Each row is a point. Each copy is the shape, with its points in the same order, stretched, turned, moved and blurred by noise. Say if it was mirrored as well.

Shape (8 x 3):
0: -0.53 -0.20 +0.45
1: -0.37 -0.32 -0.02
2: -0.10 +0.17 -0.22
3: +0.36 +0.43 -0.16
4: -0.83 +0.54 +0.45
5: +0.14 -0.02 -0.42
6: -0.26 +0.25 +0.59
7: -0.56 -0.95 +0.56
Copy 1 (8 x 3):
0: -0.47 -0.08 +0.13
1: -0.44 -0.22 -0.22
2: -0.04 +0.27 -0.39
3: +0.42 +0.39 -0.37
4: -0.59 +0.62 +0.23
5: +0.11 -0.07 -0.67
6: -0.20 +0.15 +0.30
7: -0.66 -0.81 +0.26
Copy 1 is: only turned
Copy 2 (8 x 3):
0: -0.34 -0.33 +0.27
1: -0.40 -0.08 -0.06
2: +0.15 +0.00 -0.29
3: +0.59 +0.28 -0.23
4: +0.17 -0.86 +0.15
5: +0.05 +0.30 -0.43
6: +0.18 -0.33 +0.39
7: -1.02 -0.06 +0.50
Copy 2 is: mirrored
Copy 3 (8 x 3):
0: -0.66 -0.02 +0.49
1: -0.47 +0.16 -0.11
2: -0.17 -0.25 -0.14
3: +0.55 -0.24 +0.00
4: -0.56 -0.78 +0.60
5: +0.12 -0.02 -0.46
6: -0.19 -0.24 +0.82
7: -0.99 +0.78 +0.51
Copy 3 is: mirrored
Copy 4 (8 x 3):
0: -0.72 -0.09 -0.33
1: -0.41 -0.31 +0.00
2: +0.05 +0.21 +0.22
3: +0.53 +0.40 +0.16
4: -0.91 +0.57 +0.20
5: +0.26 -0.05 +0.18
6: -0.52 +0.37 -0.35
7: -0.97 -0.85 -0.49
Copy 4 is: mirrored

Shape (8 x 4):
0: -0.35 -0.18 -0.19 -0.33
1: -0.02 -0.26 -0.06 -0.33
2: +0.01 -0.39 -0.09 -0.39
3: -0.28 -0.16 -0.03 -0.34
4: +0.26 -0.30 -0.12 +0.90
5: -0.39 -0.46 -0.27 +0.14
6: +0.21 +1.52 +0.26 -0.40
7: -0.38 -0.38 +0.35 -0.30
Copy 1 (8 x 4):
0: -0.03 -0.04 +0.53 +0.01
1: +0.27 -0.01 +0.39 -0.02
2: +0.38 -0.06 +0.51 +0.02
3: +0.06 -0.07 +0.45 -0.05
4: +0.42 +0.18 -0.23 +1.05
5: +0.02 -0.02 +0.52 +0.57
6: -0.50 +0.49 -0.82 -1.07
7: +0.08 -0.49 +0.45 +0.04
Copy 1 is: mirrored
Copy 2 (8 x 4):
0: -0.50 -0.11 -0.50 -0.38
1: -0.29 -0.26 -0.28 -0.26
2: -0.23 -0.36 -0.31 -0.25
3: -0.51 -0.15 -0.36 -0.35
4: -0.34 -0.09 -0.35 +0.99
5: -0.61 -0.29 -0.69 +0.07
6: -0.45 +1.52 +0.50 -0.51
7: -0.70 -0.44 -0.10 -0.33
Copy 2 is: only turned
Copy 3 (8 x 4):
0: -0.20 -0.11 -0.21 -0.32
1: +0.05 -0.28 -0.21 -0.24
2: +0.10 -0.39 -0.33 -0.20
3: -0.20 -0.20 -0.07 -0.25
4: -0.04 -0.29 -0.09 +1.00
5: -0.46 -0.28 -0.37 +0.12
6: +0.53 +1.00 +1.06 -0.37
7: -0.24 -0.65 +0.02 -0.25
Copy 3 is: only turned
Copy 4 (8 x 4):
0: -0.27 +0.21 +0.28 +0.06
1: +0.09 +0.11 +0.33 +0.14
2: +0.15 +0.18 +0.41 +0.25
3: -0.13 +0.13 +0.35 -0.02
4: -0.03 -0.98 +0.05 +0.62
5: -0.45 -0.12 +0.35 +0.45
6: +0.36 -0.26 -0.68 -1.32
7: -0.11 +0.03 +0.78 -0.09
Copy 4 is: mirrored

Shape (9 x 6):
0: -0.19 -0.58 -0.12 +0.11 -0.05 -0.36
1: +0.66 +0.24 -0.45 +0.05 +0.03 -0.11
2: +0.40 -0.03 -0.43 +0.19 -0.21 +0.49
3: -0.49 +0.37 +1.03 -0.22 +0.65 +0.32
4: +0.01 -0.55 +0.37 -0.26 -0.23 -0.19
5: +0.20 +0.38 +0.95 -0.04 -0.03 +0.31
6: +0.15 +0.67 -0.22 +0.29 -0.43 +0.04
7: -0.16 +0.35 +0.76 -0.71 +0.06 +0.08
8: +0.95 -0.14 -0.52 +0.61 -0.29 -0.27
Copy 1 (9 x 6):
0: -0.48 -0.62 -0.26 -0.03 +0.18 +0.05
1: +0.61 -0.05 -0.35 +0.08 +0.38 -0.16
2: +0.35 -0.05 -0.49 +0.21 +0.22 +0.56
3: -0.68 +0.50 +0.88 -0.32 +0.98 +0.52
4: -0.35 -0.41 +0.19 -0.48 -0.09 +0.26
5: -0.02 +0.43 +0.86 -0.11 +0.28 +0.51
6: +0.19 +0.53 -0.23 +0.53 +0.10 -0.06
7: -0.37 +0.57 +0.56 -0.73 +0.38 +0.24
8: +0.79 -0.60 -0.39 +0.56 +0.01 -0.10
Copy 1 is: only turned
Copy 2 (9 x 6):
0: -0.21 -0.75 +0.01 +0.45 +0.02 -0.43
1: +0.60 -0.06 -0.38 +0.14 -0.08 -0.19
2: +0.33 -0.28 -0.26 +0.30 -0.13 +0.43
3: -0.78 +0.26 +0.46 -0.21 +1.01 +0.03
4: -0.24 -0.55 +0.43 -0.02 -0.14 -0.27
5: -0.21 +0.44 +0.66 -0.08 +0.25 +0.12
6: +0.00 +0.41 -0.41 +0.45 -0.27 -0.01
7: -0.55 +0.15 +0.30 -0.62 +0.26 -0.13
8: +0.93 -0.18 -0.11 +0.72 -0.40 -0.28
Copy 2 is: only turned
Copy 3 (9 x 6):
0: +0.12 -0.61 +0.10 +0.18 -0.24 -0.21
1: +0.48 +0.36 -0.60 +0.39 -0.13 -0.28
2: +0.51 +0.21 -0.48 +0.53 -0.57 +0.31
3: -0.38 +0.46 +0.65 -0.29 +0.50 +0.79
4: +0.34 -0.37 +0.39 -0.32 -0.29 -0.05
5: +0.27 +0.81 +0.64 -0.11 +0.02 +0.32
6: -0.01 +0.69 -0.18 +0.53 -0.64 -0.18
7: -0.14 +0.51 +0.38 -0.72 +0.01 +0.27
8: +0.91 +0.13 -0.41 +0.88 -0.37 -0.60
Copy 3 is: only turned
Copy 4 (9 x 6):
0: -0.04 +0.35 +0.49 +0.74 +0.07 -0.54
1: +0.46 +0.17 -0.47 -0.05 -0.24 -0.53
2: +0.52 +0.11 -0.30 +0.34 -0.39 +0.04
3: -0.60 -0.03 +0.85 -0.71 +0.59 +0.28
4: +0.18 +0.11 +1.04 +0.27 +0.00 -0.47
5: -0.14 -0.33 +0.87 -0.65 -0.15 +0.04
6: -0.10 +0.23 -0.21 -0.23 -0.74 -0.23
7: -0.05 +0.29 +1.04 -0.77 +0.18 -0.04
8: +0.49 -0.25 -0.50 +0.39 -0.61 -0.87
Copy 4 is: mirrored

Shape (14 x 8):
0: +0.06 -0.40 +0.31 +0.13 -0.30 -0.25 -0.09 -0.24
1: +0.57 -0.12 -0.33 -0.42 -0.08 +0.08 -0.27 +0.24
2: +0.16 -0.18 -0.03 +0.52 -0.29 +0.19 -0.15 -0.20
3: +0.34 +0.18 -0.37 +0.11 -0.35 -0.11 +0.00 -0.33
4: -2.51 +0.04 +0.14 -0.16 +0.11 +0.60 -1.49 -0.14
5: +0.30 +0.13 -0.46 +0.36 -0.31 +0.39 +0.30 +0.15
6: -0.06 -0.32 -0.06 -0.29 -0.29 +0.24 +0.35 -0.29
7: +0.18 +0.33 +0.04 -0.25 +0.28 +0.28 -0.25 -0.29
8: +0.08 +0.22 +0.14 -0.15 +0.38 -0.24 +0.14 -0.03
9: +0.17 +0.61 -0.12 -0.26 -0.33 -0.29 +0.39 +0.17
10: +0.26 -0.18 +0.87 -0.44 -0.31 +0.42 +0.43 -0.30
11: -1.12 -0.15 -0.40 -0.09 +0.38 +0.22 +0.12 -0.35
12: +0.25 -0.34 +0.63 -0.36 -0.11 -0.08 -0.17 +0.54
13: -0.45 +0.34 +0.04 +0.17 +0.40 +0.26 +0.30 +0.18
Copy 1 (14 x 8):
0: +0.02 -0.03 +0.21 -0.36 -0.50 -0.17 +0.42 -0.08
1: +0.09 -0.60 -0.44 -0.35 -0.31 -0.25 -0.32 +0.09
2: -0.10 -0.16 -0.05 +0.07 -0.63 -0.07 +0.50 +0.05
3: +0.26 -0.02 -0.51 -0.22 -0.24 +0.23 +0.24 -0.03
4: -2.14 +0.63 +0.11 +0.16 +0.40 -0.58 +0.19 -0.80
5: +0.13 -0.41 -0.51 +0.10 -0.21 +0.05 +0.46 +0.44
6: -0.06 -0.38 +0.03 -0.53 +0.01 +0.18 +0.57 -0.04
7: -0.15 -0.18 -0.08 -0.06 -0.07 +0.35 -0.25 -0.27
8: +0.24 -0.07 +0.16 -0.04 +0.19 +0.02 -0.20 -0.16
9: +0.32 +0.19 -0.31 -0.36 +0.31 +0.12 -0.10 +0.35
10: -0.17 -0.20 +0.83 -0.59 -0.23 +0.59 +0.23 +0.17
11: -0.63 -0.14 -0.08 -0.05 +0.69 -0.05 +0.71 -0.46
12: -0.08 -0.28 +0.50 -0.36 -0.37 -0.42 -0.27 +0.30
13: -0.20 -0.11 +0.13 +0.31 +0.51 +0.08 +0.34 +0.17
Copy 1 is: only turned
Copy 2 (14 x 8):
0: +0.16 -0.09 +0.39 +0.47 -0.18 +0.41 -0.04 -0.12
1: +0.60 -0.10 -0.12 -0.47 -0.16 +0.54 -0.61 -0.05
2: +0.09 +0.07 -0.02 +0.57 +0.03 +0.34 -0.41 +0.12
3: +0.24 +0.57 +0.00 +0.17 -0.43 +0.10 -0.42 -0.08
4: -1.76 -1.83 -0.89 +0.21 +1.19 -1.69 -0.47 -0.95
5: +0.00 +0.45 -0.40 +0.16 -0.07 +0.47 -0.34 +0.57
6: +0.00 -0.08 -0.34 +0.27 -0.27 +0.45 +0.31 +0.00
7: +0.31 +0.33 -0.26 +0.08 +0.29 +0.21 -0.45 -0.71
8: +0.42 +0.44 +0.16 -0.07 +0.40 +0.06 +0.02 -0.37
9: -0.08 +0.80 +0.19 -0.45 -0.19 +0.19 -0.13 +0.08
10: -0.06 +0.10 -0.02 +0.53 +0.06 +1.35 +0.35 -0.45
11: -0.28 -0.34 -0.77 +0.25 +0.50 -0.91 +0.51 -0.20
12: +0.24 -0.46 +0.50 -0.23 +0.29 +0.95 -0.30 +0.01
13: -0.15 +0.31 -0.33 +0.12 +0.88 -0.13 +0.11 +0.02
Copy 2 is: only turned
